Every row gives one point. The points of each table are mixes of a few directions, plus a little noise. Count the directions of each table, and those that both share. Where both have some left over, give the other angles between the two spaces (their principal angles), to ten degrees, smallest first.

First (7 x 2):
[[ 18  -3]
 [-11   2]
 [  0   0]
 [-13   2]
 [-71  13]
 [ 77 -14]
 [ -2   1]]
Second (4 x 2):
[[-57  10]
 [-20   4]
 [ 32  -6]
 [ 45  -8]]
Directions: first 1, second 1, shared 1

First (6 x 3):
[[  9  -4  14]
 [ 10  -4  16]
 [-11   5 -18]
 [ 29 -12  48]
 [-51  22 -84]
 [ 15  -6  25]]
Second (5 x 3):
[[-46   6  18]
 [ 34  -8   8]
 [-40   5  21]
 [ 10  -5  19]
 [ 44   2 -67]]
Directions: first 1, second 2, shared 1

First (7 x 3):
[[  5 -54  20]
 [ -3  27 -10]
 [  5 -47  17]
 [  4 -40  15]
 [ -4  45 -17]
 [ -7  76 -28]
 [  1  -7   3]]
Second (6 x 3):
[[-43 -11   3]
 [-39 -11   2]
 [-33  -9   2]
 [ 95  25  -5]
 [ 20   5   0]
 [  2   0   0]]
Directions: first 1, second 1, shared 0; angles 80

First (6 x 4):
[[ 25 -44  22 -14]
 [-23  46 -21  37]
 [-35  54 -30 -18]
 [  7 -22   7 -51]
 [ 23 -38  20   2]
 [  3   4   2  44]]
Second (7 x 4):
[[  1  25 -14 -33]
 [ 15  11  -6 -24]
 [-14  47 -27 -45]
 [ -2 -38  21  47]
 [-25 -16   8  38]
 [ 33  16  -7 -44]
 [ -8 -44  24  60]]
Directions: first 2, second 2, shared 1; angles 50

First (7 x 6):
[[ 24  27  19 -15 -58  53]
 [-29 -22 -15   1  31 -61]
 [-13   1 -19 -10  19 -49]
 [-37 -20 -11 -15  18   3]
 [ -6   2   3 -16  -8  73]
 [ 36  14  -9  27  32 -47]
 [ 25  -3  34  26 -37  29]]
Second (6 x 6):
[[  9  46  24 -22  35  15]
 [ 15 -73  -9  12 -45 -52]
 [-10 -27 -18  16 -24  -4]
 [  0 -31 -11  11 -22 -16]
 [-26  25 -15  12   6  38]
 [ 12  61  33 -29  48  19]]
Directions: first 4, second 2, shared 0; angles 40, 60

First (10 x 8):
[[-32 -95 -32  84 -62  37 -65 -10]
 [  6  17   6 -15  11  -7  11   2]
 [  1   2   1  -2   1  -1   2   0]
 [-20 -62 -21  55 -40  24 -42  -6]
 [ -5 -16  -5  15 -11   6 -11  -2]
 [  9  28   9 -25  18 -11  19   3]
 [ 20  60  20 -53  39 -23  41   6]
 [ 15  44  15 -39  29 -17  30   4]
 [  3   9   3  -8   6  -4   6   1]
 [  5  14   5 -12   9  -5   9   1]]
Second (7 x 8):
[[ 15  46  15 -41  30 -18  31   5]
 [  6  17   6 -16  11  -6  12   2]
 [ -7 -22  -7  19 -14   8 -15  -2]
 [-28 -85 -29  76 -56  33 -58  -9]
 [ 20  60  21 -53  39 -23  41   6]
 [  0  -1   0   1  -1   0  -1   0]
 [ -5 -16  -6  15 -10   6 -11  -2]]
Directions: first 1, second 1, shared 1

First (8 x 9):
[[ 28 -45 -30 -39  42  11  39   8  50]
 [ -8 -23 -19  45 -37  44   0  41 -30]
 [  2   2 -59  10  49 -35 -24 -20   0]
 [ -4 -13  16  19 -21  -1 -10   5  -4]
 [  8  50  56 -35 -11 -15  12 -20 -42]
 [-25   3  41  26 -24 -41 -47 -29  23]
 [  3  48  -1 -44  10  34  39   9  -7]
 [ -3 -21  -4  18  -7   2  -8   7   8]]
Second (8 x 9):
[[  4 -12  17   9 -10  21  44  22   7]
 [-41  18  25  53   6  12  -5 -12 -33]
 [ 36 -52   3   3  34 -18  58   6  -6]
 [-32  24  -9  -2 -14  -3 -95 -28 -12]
 [  8  55 -30 -62 -48  12 -24  20  53]
 [  6   9 -21 -13  19 -29 -25 -20  -4]
 [  8 -63  20  17   9   7   4   1 -17]
 [ 10  20  -5  -6   4  -3  42  11  12]]
Directions: first 5, second 4, shared 2; angles 40, 70

First (10 x 11):
[[ 29 -11  51 -53  13   6 -20  29   5 -18 -45]
 [ 31 -13  58 -60  13   6 -23  32   7 -20 -49]
 [ 13  -5  24 -23   7   2  -8  14   2  -8 -21]
 [ 19  -8  36 -36   7   4 -12  20   3 -11 -30]
 [-19   7 -36  34  -7  -5  14 -19  -5  11  29]
 [ -1   2  -3   4   0   0   2  -1   1   3   2]
 [-36  15 -68  71 -16  -6  26 -39  -8  22  57]
 [-29  12 -56  55 -12  -5  22 -31  -8  20  46]
 [-30  12 -57  56 -12  -6  22 -31  -6  19  46]
 [ 23 -10  43 -44  10   4 -16  26   4 -16 -36]]
Second (10 x 11):
[[ 61  17 -20  14  54  -2   6  -6 -16 -10   1]
 [-25  14  14   0 -95  14  60  -3 -45 -25 -49]
 [ -9 -25  16  -5 -59 -10  10  -6 -18 -28   9]
 [-25 -28   3 -13  34  -9 -50   7  46  26  40]
 [ 23   1  -3   6   3  -3   9  -5 -13 -15   3]
 [ 25  10 -20   5  94  -1 -38   6  31  27  18]
 [  7  62 -18  13  31  27  40   5 -17  20 -62]
 [ 25 -17   0   1  -6 -11  -3  -7 -10 -21  20]
 [-50 -10   9 -12  -1   2 -23  10  32  27   7]
 [-32 -26  17 -10 -44  -4  -8   0   5  -2  11]]
Directions: first 1, second 3, shared 0; angles 90

First (11 x 12):
[[ 32 -15 -51 -19 -12  36 -95   8 -56 -28 -26 -18]
 [  3  -3  13   1   4  -4  10  -9   5   2   3   5]
 [-11   3  35   9   9 -20  52 -12  29  15  14  14]
 [-20  14 -11   6  -4  -7  16  18  11   5   4  -6]
 [-44  29  -7  15  -4 -20  51  30  32  16  14  -6]
 [  4  -3   4  -1   2   1  -1  -5  -1   0   0   2]
 [ 50 -31 -16 -21  -2  32 -84 -21 -52 -26 -23  -3]
 [-14   6  37  11   9 -22  58 -11  32  17  15  14]
 [ 21 -17  38  -3  11  -4  12 -31   4   3   3  17]
 [ 20 -11 -26 -11  -6  21 -54   2 -31 -16 -14  -9]
 [-40  28 -16  12  -6 -14  37  32  24  12  10  -9]]
Second (9 x 12):
[[ -5   0  -3  21  14  -5   2  24   3  10   6  18]
 [ -1 -28 -20  14  25  -8 -23  16  17   1   5  24]
 [ -2   1 -13   1   9  -4 -10  24  -3  -1   4   0]
 [  0 -44   1  -3  15 -16  -4 -29  39  -3   3  20]
 [ -1  28  -9 -39 -58  26  -7 -45 -25 -22 -26 -55]
 [ 17  39  10 -10 -39  33  -7 -13 -55  -7 -21 -30]
 [-49  -5 -13  40  -1 -21  48   3  64  20   6  22]
 [ 17 -26  24  28  40 -11   2  10   9  14  14  46]
 [ 24  37  23 -50  -7   3  -2  12 -51 -14   8 -41]]
Directions: first 2, second 5, shared 2

First (9 x 14):
[[-24   3  -4 -67  19  -9 -67 -41  41  64  43  13  50  -3]
 [ 24   2   1  50 -15   2  75  40 -41 -50 -19  11 -30  17]
 [ 19  -5   7  65 -17  11  54  36 -34 -60 -47 -22 -50  -3]
 [-23  -9   3 -29  12   6 -78 -34  40  34  -5 -34   8 -29]
 [-28  -6   1 -50  16   2 -94 -45  50  53  11 -26  25 -27]
 [  1  -4   3  19  -4   6   0   5  -3 -15 -21 -19 -17 -10]
 [ 15   9  -3   7  -5  -8  54  19 -25 -12  19  37   6  26]
 [  2   2   0   1  -1  -2  10   3  -4  -2   2   7   1   4]
 [ 12   8  -4   6  -3  -8  46  16 -21 -10  17  32   6  22]]
Second (10 x 14):
[[  8  20   6 -18  -2   3 -23 -36  32  41  -9 -29  -3 -25]
 [ -5  -2  -3 -12   4  -5   2   4  -6   3  19  22  17  13]
 [-50 -66  -7  25  15  12 -58  48 -27 -70 -15  -3  -7   6]
 [-43 -35 -19 -44  28 -19 -24  31 -25 -12  76  89  68  55]
 [  3  12   1 -19   0  -4  -9 -19  15  27  12   1  12  -3]
 [ 20  26   0 -17  -4  -9  33 -14   4  28  20  20  13  10]
 [ -4   9   2 -22   3   0 -29 -27  26  33   3 -14   8 -15]
 [ -4   9   2 -25   4  -1 -26 -27  24  34   8  -9  12 -11]
 [ 33  14  12  56 -23  14  49  10 -12 -30 -58 -44 -55 -20]
 [ 41  13  10  75 -26  11  82  30 -33 -54 -60 -33 -65  -9]]
Directions: first 2, second 3, shared 2

First (11 x 14):
[[  9  17  -5 -43 -33 -28 -21  57  37  18   1  61  11 -85]
 [ 30  -3   4 -37 -10 -33 -17  20  25   4  11  23  16 -36]
 [  8  -5 -30  67  15  63  13 -54 -60 -29 -17 -36  -5  62]
 [ 44   0 -19 -12  -8 -18 -39  21  15  -3  18  19  12 -36]
 [-29  32 -27  14 -38  43  11  31 -13   8 -35  55  -5 -56]
 [-30  14 -17  37  -9  52  25 -12 -34  -5 -30   7 -10   9]
 [ 22 -20  16 -12  24 -34 -19 -11  15  -2  30 -33   2  28]
 [-32   2   2  29   5  40  41 -32 -34  -8 -28 -17  -8  39]
 [-11 -22  46 -39  12 -22  53 -37   3  -4 -16 -23  14  40]
 [-29  13  -5  12   1 -10 -34  40  22  21  24   5 -24 -21]
 [ 15 -32  35 -17  41 -51 -14 -23  23   0  41 -59  -3  55]]
Second (9 x 14):
[[ 34  84  67  18  45  31  24  22  -9 -11  63  28 -30  84]
 [  5  14  10   2   7   5   3   4  -1  -3  10   6  -6  13]
 [-11 -25 -21  -6 -13 -11  -9  -7   4   1 -21  -9   9 -28]
 [-27 -64 -50 -15 -36 -23 -20 -19   7   7 -49 -21  24 -66]
 [ 31  73  58  17  39  25  20  19  -8  -9  54  24 -28  73]
 [-20 -46 -36  -9 -26 -18 -13 -11   6   4 -32 -15  18 -46]
 [-21 -51 -40 -11 -26 -18 -14 -16   6   7 -37 -17  17 -51]
 [-13 -31 -25  -7 -16 -10  -9  -9   4   4 -25 -12  11 -31]
 [ 20  49  38  10  25  18  14  13  -3  -6  36  15 -17  46]]
Directions: first 4, second 1, shared 0; angles 70

First (11 x 18):
[[ 10  -4  30  15   2  90 -62 -12  36   3 -33  -3 -30   2  28 -10  48  -7]
 [  7  17 -19 -10  -8 -18  13 -18   7 -19 -11   3  22  -5 -17   5 -16   9]
 [ -9 -20  26  15  19  52 -30   8   9  23  17 -16 -50   1  23 -36  35 -12]
 [ 18 -17  39   3   5  69 -11  11  29  19 -13  -5 -41   4  19 -15  29  -8]
 [-19  -1   4  22  16  55 -69 -23  14   0   1 -15 -31  -3  21 -34  41  -7]
 [  9   4 -19 -25  -1 -69  86   8 -12  -2  28  -3  12  -6 -36  -8 -51   8]
 [ 11   2  -8 -16 -24 -75  54  33 -34  -2  -8  28  56   8 -13  67 -43   7]
 [  5 -20  25   2 -12 -13  12  46 -25  21  -6  20  14  13  18  50  -3  -6]
 [-17  15 -29   3   2 -31 -11 -21 -11 -17   9  -4  19  -5 -11  -6  -9   5]
 [-15   1 -18  -2   7 -43  21   0 -19   0  29  -6   3  -4 -13 -12 -19   2]
 [  0  24 -29  -6  -6 -18  -3 -32   8 -27 -12   0  25  -7 -19  -1 -13  11]]
Second (8 x 18):
[[ -4  -3  17  18 -11  42 -57  12  -4   4 -43   9  10   8  46  38  33 -14]
 [ 28   8   1 -24 -22   5  66  15  11  -8 -56 -10   6  -6  26  10 -26 -18]
 [ -8  -4  13  17  -4  30 -52   7  -7   1 -22   8   7   6  28  26  27  -9]
 [ 33  10  -4 -33 -19 -10  95  12  15 -10 -43 -16   4  -9  11  -2 -40 -16]
 [  6   4 -19 -20  13 -44  67 -11   5  -4  42 -11  -9  -9 -48 -41 -37  13]
 [-41 -11  -6  34  34 -14 -91 -23 -17  11  86  16 -11   5 -44 -23  33  29]
 [ -3   0  -3   0   4  -5  -1  -4   0   0  12   0  -3   0  -9  -6  -2   5]
 [-11  -3  -2   8  10  -4 -25  -6  -5   4  21   3  -3   2 -12  -6   9   9]]
Directions: first 4, second 2, shared 1; angles 40

First (11 x 20):
[[ -2   6  13  -4  11  -8  -6   0  -3  -7   8  -3  -7 -10   2   4   1  -3
   -2   0]
 [ -2 -20   3  -5  -6  -7  -6 -24  -3  11 -29  -1 -14  -9   1   0  26   8
    9   4]
 [ -2  17  12   0  17   0   3  16  -5  -6  23  -5   4  -3   1   3 -16  -5
   -7  -2]
 [-17  16  50 -14  50 -17   0   1 -26   2  18 -25 -17 -33   6   9   0   2
   -4   0]
 [-25  16  52 -13  55   3  29  11 -39  30  12 -39  -2 -22   4   3 -14  14
    1  -4]
 [ 18 -69 -73  12 -91  17  -7 -51  33  29 -95  33   0  36  -9 -18  54  19
   27   9]
 [-12   5  33 -11  31 -12   0  -6 -18   7   3 -17 -14 -23   3   5   6   4
    1   0]
 [ 16   0 -55  23 -44  36  25  26  21   7   2  19  42  50  -7 -13 -29  -1
   -2  -6]
 [ 13  20 -13   6  -6  -7 -18  16  17 -38  35  17   6   5   1   5 -17 -20
  -14  -1]
 [ 24  19 -37  15 -28  -3 -22  21  34 -49  38  31  15  20   0   2 -21 -26
  -17  -2]
 [ -8  -9  14  -7  10  -3   3 -12 -11  15 -16 -10 -10 -11   1   1  13   9
    6   2]]
Second (9 x 20):
[[-31 -35 -43   9 -19  15   6 -34 -18   4  10  29  -5  17  -4  19  20   7
   -9 -14]
 [ 41   8   4  30 -22  26   7  36  46  -1   4   0  11  -3   1   2 -33   3
   -4 -21]
 [ 11   6  31 -13   4 -26 -19   0   9 -10 -17 -15 -15 -23   4  -6   7  -7
   11  13]
 [  5   8 -42   9   5   8 -11  -5   3 -20  23  31   8  25  -2   2  11  -6
  -22  -1]
 [ 26 -34  -8  38 -60  40  21  16  45  23 -19   2   4  -4  -1  11 -28  16
    9 -33]
 [ 50  10   3  27   6  43  21  27  37  34 -34  -9  16   6  -1 -15  -7  25
   -3 -13]
 [-35  26  39 -43  25 -41   5   9 -45  -2   6 -36   6  -5   3 -18 -15 -17
   21  34]
 [-36  -2 -17 -32  10 -35 -19 -35 -37 -17   1  11  -7  11  -1  -5  33 -14
    2  27]
 [-33  12  33 -25  50 -29 -10 -16 -41 -10  25 -12 -20 -24   4  11  14  -6
   -6   8]]
Directions: first 3, second 6, shared 3

First (9 x 24):
[[ 13  -6 -10  -8  -4 -15   2 -19 -41  -9 -37  18 -13   6 -72 -18  37  33
  -23  11   2  32 -36  18]
 [-11  38  25  -3  25  49   5  13 -23  20   4  47 -42 -21 -56  10  -5 -30
   24 -18  -2 -29  15  13]
 [ 34 -29  -5  18 -13 -27   8  -2  35 -17  -4 -12  29 -12  21   4  36  17
  -34  -6 -23   4 -45 -27]
 [ -4  -5 -17  -5 -28 -51  -3  -5  15  14   3 -41  37  -4  43   7 -11  18
  -25  36   0  -2   9  12]
 [ 23 -25   9  -3  23  -9   0  -3   8 -17  -6  -3  -5  -8 -16 -10  23   0
   16 -26 -21  10 -30  -4]
 [ -4 -39  34 -35  54  -1  13 -24   2 -34   6 -51   4  24  54 -25 -15 -10
   72  12   0  -8  57   7]
 [ -9  -8 -24   4  -1  -9 -34  16  10   2   7  -9  -8  11   3  -7 -27 -12
   18 -42   2  38 -25   3]
 [-14  21  14  -3   4  26  13   1 -10   7   5  13  -5   3   5   9  -9  -9
    4  22  12 -28  38   2]
 [-27  52 -26  36 -59  38  -5  26   8  33  18  40   7   5  18  29 -29  -9
  -54  13  27 -17  18 -19]]
Second (11 x 24):
[[-89  29  37 -23  23  10 -51   6 -12  23 -41 -10  18  -7  29  31  60  29
   11  -8  -5  16 -18 -46]
 [ 85 -28 -36  23 -22 -10  49  -6  12 -22  40  10 -15   6 -28 -30 -56 -28
  -11   7   6 -16  17  45]
 [-95  31  40 -25  24  10 -54   6 -12  25 -44 -12  18  -7  31  33  65  30
   12  -8  -7  19 -20 -51]
 [ 31 -10 -12   8  -6  -3  18  -2   5  -8  14   4  -7   2  -9  -9 -21 -11
   -4   3   2  -8   7  16]
 [-44  13  18 -11  12   6 -26   4  -6  13 -20  -7   8  -3  15  15  29  14
    6  -4  -4   9  -9 -24]
 [ 42 -13 -19  11 -11  -5  24  -3   6 -12  21   5  -8   3 -13 -14 -29 -13
   -5   4   3  -9   7  22]
 [-51  16  21 -13  12   7 -29   4  -6  13 -24  -6  10  -3  16  17  35  16
    8  -4  -3  10 -10 -27]
 [ 17  -6  -8   4  -3  -2  10  -2   3  -5   9   3  -4   0  -6  -5 -11  -6
   -2   1   0  -4   3   8]
 [-48  15  20 -13  12   5 -27   3  -7  12 -23  -6   9  -4  15  17  32  17
    5  -4  -3  10 -11 -26]
 [ 83 -27 -34  21 -22 -10  46  -6  11 -23  38  10 -16   5 -26 -28 -55 -27
  -11   6   7 -16  17  42]
 [ 68 -22 -29  18 -17  -8  39  -6   8 -18  31   8 -13   4 -22 -23 -47 -21
   -9   6   6 -13  13  35]]
Directions: first 6, second 1, shared 0; angles 90
